Each row is a point. Each copy is the shape, with its points in the same order, turned, moved and blurred by noise. Is it also mirrored, or only turned?

Shape (5 x 2):
[[+2.67,-1.08],
[+0.16,+0.78],
[-0.51,+1.24],
[+0.82,+0.32],
[-2.72,+0.81]]
Copy 1 (5 x 2):
[[-2.92,+0.40],
[+0.33,+0.49],
[+0.97,+0.39],
[-0.49,+0.48],
[+2.61,-1.24]]
Copy 1 is: mirrored
Copy 2 (5 x 2):
[[+2.12,+0.46],
[-0.71,-0.16],
[-1.59,-0.49],
[-0.20,-0.05],
[-3.41,+0.68]]
Copy 2 is: mirrored

Shape (6 x 3):
[[+0.96,-1.13,-0.37],
[+0.01,-0.15,+1.66],
[+2.12,-0.81,-0.28],
[+0.57,-1.95,-1.70],
[-0.65,-1.17,+2.73],
[-0.98,+2.53,+1.01]]
Copy 1 (6 x 3):
[[-1.28,+1.89,-0.55],
[+1.18,+0.88,+0.27],
[-1.53,+1.56,+0.75],
[-2.15,+1.71,-1.38],
[+1.95,+1.44,-1.10],
[+1.23,-2.49,+0.69]]
Copy 1 is: only turned
Copy 2 (6 x 3):
[[-0.02,+1.21,-0.36],
[-1.00,-0.54,+1.08],
[+0.35,+1.90,+0.43],
[+0.16,+1.52,-1.79],
[-2.46,-0.68,+1.13],
[+1.03,-2.53,+1.75]]
Copy 2 is: mirrored
Copy 3 (6 x 3):
[[-0.49,+0.96,+1.36],
[-1.45,-0.86,+0.17],
[-0.56,+0.56,+2.53],
[-0.01,+2.41,+1.41],
[-2.73,-0.65,-0.52],
[+0.79,-2.29,-1.13]]
Copy 3 is: mirrored

Shape (9 x 4):
[[+0.26,+1.15,+0.53,+0.86],
[-0.74,-0.33,-0.87,+0.79],
[-3.29,-1.90,+0.48,+1.60],
[-1.45,+1.24,-3.11,+0.03],
[+1.10,+0.85,+0.36,-1.05],
[+0.52,+2.69,+0.29,-1.39],
[+1.34,-1.76,+0.13,-0.94],
[+1.53,+1.37,+1.35,-1.39],
[-0.30,+0.52,-0.74,-0.74]]
Copy 1 (9 x 4):
[[-0.26,+0.22,+0.34,+1.83],
[+0.84,+0.92,-0.92,+0.27],
[-0.20,+3.69,-1.41,-0.79],
[+3.43,+0.81,+0.41,+0.40],
[-0.39,-1.22,+1.09,+0.50],
[+0.29,-0.91,+2.98,+1.24],
[-0.73,-1.48,-0.92,-1.08],
[-1.26,-1.80,+1.64,+1.03],
[+0.83,-0.07,+0.56,-0.14]]
Copy 1 is: only turned
Copy 2 (9 x 4):
[[-0.13,+0.69,+1.56,-1.26],
[+0.37,-0.32,+0.00,-1.11],
[-1.54,-0.75,-1.65,-3.65],
[+2.72,-2.15,+1.09,-0.92],
[-0.63,-0.07,+1.96,+0.82],
[-0.28,-0.82,+3.59,+0.35],
[-1.18,-0.32,-0.80,+1.82],
[-1.69,+0.37,+2.81,+1.13],
[+0.23,-1.35,+0.98,-0.05]]
Copy 2 is: only turned
Copy 3 (9 x 4):
[[+0.03,-1.32,+1.36,-0.57],
[+0.44,-1.28,+0.80,+1.62],
[+1.65,-3.23,-1.70,+2.09],
[-1.25,-2.01,+2.40,+3.04],
[-1.33,+0.09,+1.05,-0.70],
[-2.29,-1.00,+1.88,-0.96],
[-0.05,+1.25,-0.69,+0.72],
[-1.73,+0.29,+0.60,-1.73],
[-1.17,-0.87,+0.75,+0.86]]
Copy 3 is: only turned
